Every row gives one point. The points of each table are mixes of a few directions, plus a little noise. How many directions does each table use, and how many do they share? Where both have some left over, give the other angles between the two spaces (their principal angles), to ten degrees, smallest first.
(in the rows, 128 means zero)

First (6 x 3):
[[123 178  76]
 [127 140 116]
 [135  51 208]
 [128 127 129]
 [124 167  87]
 [130 105 152]]
Second:
[[159  68 100]
 [ 91 168 143]
 [167 170 161]
 [ 96 105 108]]
Directions: first 1, second 2, shared 0; angles 70

First:
[[ 92  41  65  51 183 107 131  97]
 [176 158 179 146  90 129  82 160]
 [128 155 155 121 117 110 116 133]
 [135 134 106  40 128 122 136 114]
 [184 136 104 233 136 130 178 135]
 [154 151 131 178 106 168 143 140]
 [100 146 139 109 135  99 133 119]
 [ 54 104 145 146 130 159 105 127]]
Second:
[[ 86 128  74  76  96 179 151  92]
 [ 67 151 166  93  75 170  77 128]
 [186 146 192 174 177  56 121 170]
 [137 117 178 170 127 112  78 156]
 [164 130  79 119 167 104 196 113]
 [159 134 146 148 156  94 136 143]
 [109 121 126 124 109 148 112 123]
 [116  96  61 119 117 161 152  98]]
Directions: first 5, second 3, shared 2; angles 30

First:
[[105  38 108 172 164 113 176 150 160 109 176]
 [137 150 123 155 160 159 129  93  80  76 171]
 [104 115 134 127 149 113  64 163 110 121 183]
 [129 114 124 100  85 105 155 134 185 182  63]
 [161 181 137 155 151 176 155  84  70  77 133]
 [119 156 158 115 139 123  48 176  90 129 154]
 [107 100  62 115 107 117 145  41 165 122 155]
 [116  89 146 130 131 104 125 192 154 155 121]
 [153 193 128 117 114 159 127  75  94 112 106]
 [162 196 169  92  86 137 128 148 126 175  31]
 [116  78 120 131 122 106 157 150 173 151 116]]
Second:
[[163 160 150 142 171 175 132 124 138 103 118]
 [141 137 163 124 149  80  74 101 207 155 157]
 [194 127 189 195 127 139 188  68 107  40 144]
 [ 89 168 116 124 141  70 121 128  79 194 150]
 [107  86  60 130 115 202 192 145  85  86 103]
 [105 137 128 123  98  86 129 142  75 156 130]
 [106 101  94  80 106 173  96 188 153 140  86]
 [115  91  98 151 109 124 182 100 100 100 145]
 [138 151 156 113 158  98  66 121 198 165 145]
 [120 122 128 100 106 135 100 164 137 140 106]]
Directions: first 4, second 5, shared 2; angles 70, 90

First:
[[171 146 101 113 174 116 122 109 144 117 158 156 149 115 149 110 116 167]
 [ 98 130 117 114 174 171 120 159  87  99  90 122 148 101 142 215 161  94]
 [145 153  79 178 134 156  62 160 163 172 131 117 170 187 153  88 144 201]
 [ 99 164 120  81 106 145 135  88 145 172 143 118  96 108 133  90 129 128]
 [ 76  84 142 215 115 132 139 138 103  87 126 157 155 146  96 102  95  76]
 [155 114 160 114  94  82 158 105 145 129 153 126  96 136 111  99 104 131]
 [162  92 143 155 108  80 143 120 121 115  96 152 126  94 100 114 118 116]
 [208 111 128 143 139  91 106 166 138 121 109 119 145 149 136 160 145 176]
 [ 16 177 118  89 114 197 142  82 132 161 177 117 102 131 136  81 114  90]
 [149 109 170  79 122 109 153 153 103 106  97  95  94 112 124 222 155 100]]
Second, 10 rows:
[[172 137 143  94 181  97 162 105 152  69 249 146 132 182 154 116  73 163]
 [ 99 125 121 148 119 145 120 132 118 136 105 130 134 118 120 123 135 110]
 [222 136 147  64 146  73 145 121 158 118 175 115 104 146 149 149 122 185]
 [241 137 149  52 140  63 143 124 162 126 165 107  97 141 150 158 131 194]
 [ 67 127 121 166 151 160 137 117 116  93 174 155 155 151 127  97  92  97]
 [ 60 121 113 175 103 169 109 138 104 150  68 131 141 103 108 119 146  85]
 [ 99 125 121 149 116 146 119 133 117 139  99 129 133 116 119 125 137 109]
 [ 81 122 116 162 104 157 111 138 110 151  71 127 135 103 112 124 149  97]
 [186 132 139  89 131  95 134 127 145 131 140 115 111 132 138 145 133 162]
 [ 54 118 109 181  89 174 100 145  99 166  35 125 138  88 102 123 162  79]]
Directions: first 6, second 2, shared 2
